Rows are points. A path goes straight from each point to the next, and from the last back to the first. The post is the endless flat space through its rows: a point in 2 columns, a line in 3, a plane in 4, and so on, so that a path can go around it. Count how often the path circles the post. Going back the other way cancels.
In the rows, 128 means zero.

Post (2 x 3):
[[104  96 168]
 [119 154 111]]
Path:
[[103 171 104]
 [111 151 155]
 [145 157 142]
 [145  81 135]
 [ 93 104 113]
 [ 90 167 122]
 [101 210 138]
 [138 164 128]
 [112  44 182]
 [104  78 140]
 [101 156 118]
 [105 183 125]
 [130 123 177]
 [127 106 143]
 [ 97  48 188]
 [142 148 110]
 [134 190 129]
 [ 82 127 178]
 [ 71 114 126]
 [101  51 154]
 [149 132  87]
 [103 106 131]]
Times around: 2

Post, 5 rows:
[[100 147 119  90 114 125]
 [ 87 124 128 119  93 121]
 [142 124 130 116 160 111]
 [ 65 145 104 113  64  71]
 [204  98 154 107 149 139]]
Path, 24 rows:
[[182 112 151 126 117 108]
 [179 130 151  66  46  97]
 [103 158 129  61 156  79]
 [144 161  80  18 165 120]
 [112 122 110 120  93 115]
 [157 110 124 108 155 128]
 [ 31 142 102  94 103 113]
 [104 128  81 101 133 146]
 [100 155 111 105  76  88]
 [142 119 172 128 126 133]
 [ 77 111 136 105 108 163]
 [101 153  80  87 177 122]
 [150 115 127 150 109 132]
 [127 147 171 102  99 131]
 [ 86 103 164 102  93 123]
 [105 120 112 102  90  95]
 [ 53 108  90 110 132 143]
 [ 36 129  72 139  61 111]
 [ 20 143 126 154  26 138]
 [114 129 145 110 123 132]
 [ 80  81 142 127 134  90]
 [135  76 101 122 156 105]
 [130  73 105 130 131 110]
 [ 84 143 109 125  71 118]]
Times around: 4

Post, 10 rows:
[[ 88  73 147   8 190 140 182 142  96  63 162]
 [120 115 111 117 120 101 111 106 126 130 115]
 [134 140 126 127 132 119  94 145 147 129 133]
 [144  83 116 134 132 163 106 155 110 151  76]
 [141 141 121 151 102  80  73 161 142  93  56]
 [126  94 133 139 177  83 125 101 127  94  96]
 [129  74 123 159 112 137 111 114 124 122 147]
 [ 80 123 138 158 121 116 156  95 193 140 134]
 [116 129 126 145 120  89 157 137 130 139 145]
 [138  86 169 114 123 105 127 130 170 138 147]]
Path (23 x 11):
[[101 173 135 153 144  30 122 171 147 127  83]
 [ 92 100 140  94 143 166 125 106 149 137 138]
 [118 165  96  21 162 142 147  98  82 148 135]
 [168 102 134 118 174  51 162 167  90  90 115]
 [ 73 101  89 135 158 119 119 114 107  97 146]
 [117  99 148 113 148 109  84 137  95  55 124]
 [143 111 109 133 147 160 104 120  84 115  80]
 [181  75 181 132 137  53 136 159 184 123  77]
 [200  96 146  87 174 102  89 156 153 145  71]
 [129  76 168  81 145  74 171  98 152 123 121]
 [146  99 156 159 125 118 192 168 162 173 140]
 [145 124 144  79 154  84  97 154 179 153  93]
 [128  72 128 122 169 153  82 127 119 124 119]
 [122 110 178 121  82 121 127 150 150 141 130]
 [102  65  88 133 111 179  85  73 116  67 101]
 [156 135 155 101 124  95  83 188 191 152 146]
 [114 100 100  25 175 122 165 105 100 145 104]
 [185  92 116  85 201  59 104 103  89 111  33]
 [123  89 101 180 106 127 131 124 152 141 190]
 [ 35 132  66 109 117 140 171 102 106 127 101]
 [ 78 114 174 199 118 117 199 115 176 145 204]
 [181  97 149 119 168  86 152 131  90  95  90]
 [111 131 107 123  99 125  90 151 169  96 143]]
Times around: 4

Post, 17 rows:
[[ 79 106 112  91  90 159 143 111 148 127 175 120  73 112 125 173  99 131]
 [108 106 113 100 117 130 116  97 121 163 138 127 173 103 133 150 132  31]
 [129 120  75 117 121 108 107 126 124 135  69  51  95 126 134  97 143 157]
 [174  98 136 127 116  95 107 156 157 111 177 169 189 106 118  94 142 120]
 [121  90  94 110 111 108 108 139 102 224  95 128 129 125 146 121 165 116]
 [155 115 145 147 129 145 141 129  98 181  79  88 175 121 156 142 112  55]
 [128 103 137 114 129 132  59 138 117 141 146 181  88 149 154  80 153 119]
 [ 88 113  84 154  79 128 144 141  96 119  93 106 187 174 169 132  98 106]
 [148 124 124 116 143  96  83 121 136 137 143 172 103 119 106 116 142 155]
 [170 127 112 128 125 127 180  79 183 123 154 155 136 156 133  94  66 155]
 [104 119 138 134 108 120 129 121 184 102  57 118 104 135 141 156 154 144]
 [104 113 104 166  94 184 147 161 205 146 139 162 145 137 106 180 116 118]
 [ 93 126 159 167 151 157 184 138 167 117 115 131 125 145 137 140 139  94]
 [147 134 155 156  94 119 128 102 183 145 176 161  94 107 117  86 110 119]
 [103 162 174 118  79 133 145 142 179  97  55 166 126 173 118 119  82 133]
 [119  99 123  85  63 116 127 138 127  89 132 139 113  98 112 190  92  26]
 [116 122  92 105 125 106 125 137 141 116  80 156 151  97 176  91 150 177]]
Path (29 x 18):
[[116 153 147 111 154 184 143 141 142 138 121  87 126 218 119 160 109  77]
 [157 135 127 181 119 163 151  97 192 202  62 179  83 157 146 156 144 165]
 [ 91  75  84 177  50 167 169 137 147 155 173 108 131 120  86 186 108  82]
 [190  73 120 132 120 137 152 140 169 187 111 159 145  81  88 183  90  90]
 [137 105  72  65 187 176 201 138 101 185  52 170 198 154 177 156  65  42]
 [ 72 158 124 157 122 151 160 136  89 125  87 146 163  76 174 106  72 156]
 [102 137 167 131 154 110 140  94  86 117  80 167  93 102 161 129 150 169]
 [154 127 113 154 120 135  98 148 117 168 172 132 112 152 120  75 142 160]
 [124 154 182  98  92 130 149  74 205 153  65 221 161 159 172 109 114  35]
 [149  94  81 174 110 139  74 165 191 155 150 133 124 105 158 100 136 109]
 [128 103 120 144 107 108 162 111 152 177 102 142 160 115 137 115 102 179]
 [ 85 105 186 129  58 188 130 102 208 154  44 150  33 145 125 157 129 115]
 [106 120 102 130  44  95 141  79 173 110  99 122 115 127 113 115 108 129]
 [109  95  37 139 130  92 134  86 163 139  73 131 125 123 101 163 101 110]
 [205 105 126 108 155 114 130 157 176 126 166 168 188 106  97 160 103 112]
 [122  90 135  64  47 139  96 199 130  99 170 125  88  75 151 125 139  96]
 [127 136  64  97 130 133 124 120 101 105 145 175 225 132 121 124 129 134]
 [ 95 156  92 122 142 144 106 125  98 104 117  97 166 136 150 151 131 153]
 [ 56 170 130  93 140 125 110  88 183 130 107 171 129  88 172  99 129 124]
 [162  52  88  96 105 130  75 140 211  84 161 132 108 118 118 181 133 103]
 [135 128  96  80 123 144 187  81 145 138  84 161 164 177 208  87  69  82]
 [116 128 165 122  95  92 137  89 145 180 101 133 156 198 121 116 136 133]
 [110 144 107 173  96 116  37  32 156 131 140  74  63 119 107  88 150 133]
 [ 80  75 123 136  71 142 140 105 139 148 137 129  97  95 153 171 118  84]
 [157  72 131 103 120 116 159 156 165 168 134  52 123 113 115 112 128 129]
 [103 113 142 130  79  64 129 147 149 126  93 111 120 115 147 125 131 114]
 [100  95  45 131  93 129 123 148  94 189  57 132 174  54 197 138 127 127]
 [ 95 131 107 110 170 163 138  79 150  73 138 158 134 141  90 130 105  97]
 [139 165 167 114 124 168  93 180  96  65  39 144 125 129 176  74 142 152]]
Times around: 0
